Rows are points. The window is the flat piece filled in between its corners: a triangle in 3 columns, a solid with four corners in 4, and so on. A path goes straight from each point to the next, and from the last back to the first. List the points from which the path goes on through the window.
In the rows, zero is written as 128.

Window:
[[193  97 163 168]
 [107  97 148 128]
 [ 63 222  71  71]
 [163  97 116 109]]
Path:
(1): [144  73 131 146]
(2): [158  89 168 117]
(3): [142 135 145  74]
(4): [143 108  76 134]
(5): [189  72  78 189]
(6): [179 131 233 134]
(7): [139 109 230 111]
(8): [145 127  68 169]
Through the window after points: 3, 5

Window, 8 rows:
[[100 189 105  98 140  92 154  90]
 [134 135 144 101 219 167 129 106]
 [204 136 192 162 168 166 158 128]
 [ 75  85 139 160 172 183 118 206]
 [ 69 102 132  76  67 154 119 122]
 [ 53 177  70 125  20 166  65  60]
 [128 112  79 111 147 174  93 191]
 [175 103 146 161 175 217 208 136]]
Path:
(1): [124  93 116 152 203 140 137 143]
(2): [114  89 104 131 144 121 142 112]
(3): [103 151 123 120 111 173 130 144]
(4): [ 57 228 170  64 153 145 125 142]
(5): [138 112  99 133 162 133 146  98]
(6): [126 104 105 156 122 129 115 117]
(7): [132 153 132 107 122 211 130 181]
(8): [ 96 139 138  90 127 166 128 141]
(9): [106 108 125 112 147 150 127 106]
(10): [104 100 115 150 115 146 107  81]
(11): [ 97 166 138 100 123 195 154 137]
(12): [122 154 176 112 143 249 150 196]
(13): [111  65 124 144 158 160 105 143]
(14): [106  59  92 142 178 142 104  90]
(15): [101 190 152  95 121 147 136 166]
(16): [138 199 149 106 139 189 141 131]
Through the window after points: 4, 8

Window:
[[ 48 125  95 113  86 198 133 129 198 110 186]
 [141  54 112 101 103 127 170  79 141 134 154]
 [213  89 115 171 127 168 114  80 107 115 113]
 [ 80 167  89 171 117 155 144 117 107 154 111]
 [178 125 113  65 110 158 101 135  96 104 136]
 [111  23 232 132 165 123 140 125 188 157  85]
 [177  86  42 124 146 131 106 167 109 125 157]
 [ 54 158 114 239  43 135 138 186 206 203 191]
 [113  64 249 217 138 131 175 129 151 117 140]
 [189  60 158 215  47 133 141 224 165  45  99]
 [145 166 122 130 171 203 175 150 110 188 100]]
Path:
(1): [115  61 198 173  78 202 143 145  59 140 162]
(2): [ 98  26 165 157 117 145  97 174 124 166 138]
(3): [149 174 149 154 121 143 192 105 198 116 106]
(4): [152 138 122 161 175 118 140 148 184  92 142]
(5): [102  81 165 161  59 172 164 116 119 163 126]
(6): [ 96  78 144 157 110 177 127 165 114 139 148]
(7): [162 108 117 166  69  86 176 107 231 134 135]
(8): [221 175  77 121 136 110 194 164 197 135 183]
(9): [ 63  81 159 126 109 220  79 112  49 133  72]
(10): [ 93 120 117 105  95 235  99 183  68 162 179]
(11): [157 135  96 181 127  90 175 102 212 149  91]
(12): [143 127 148 151 129 126 149 117 171 120 129]
(13): [107  59 143 202  63 213 145 150  86 147 111]
(14): [148  26 116 171 120 196 108 139 132 125 103]
(15): [ 90 175 131 120  84  64 171 114 171 119 194]
(16): [109 118 160 200 127 114 157 140 192 135 134]
Through the window after points: 2, 6, 8, 16
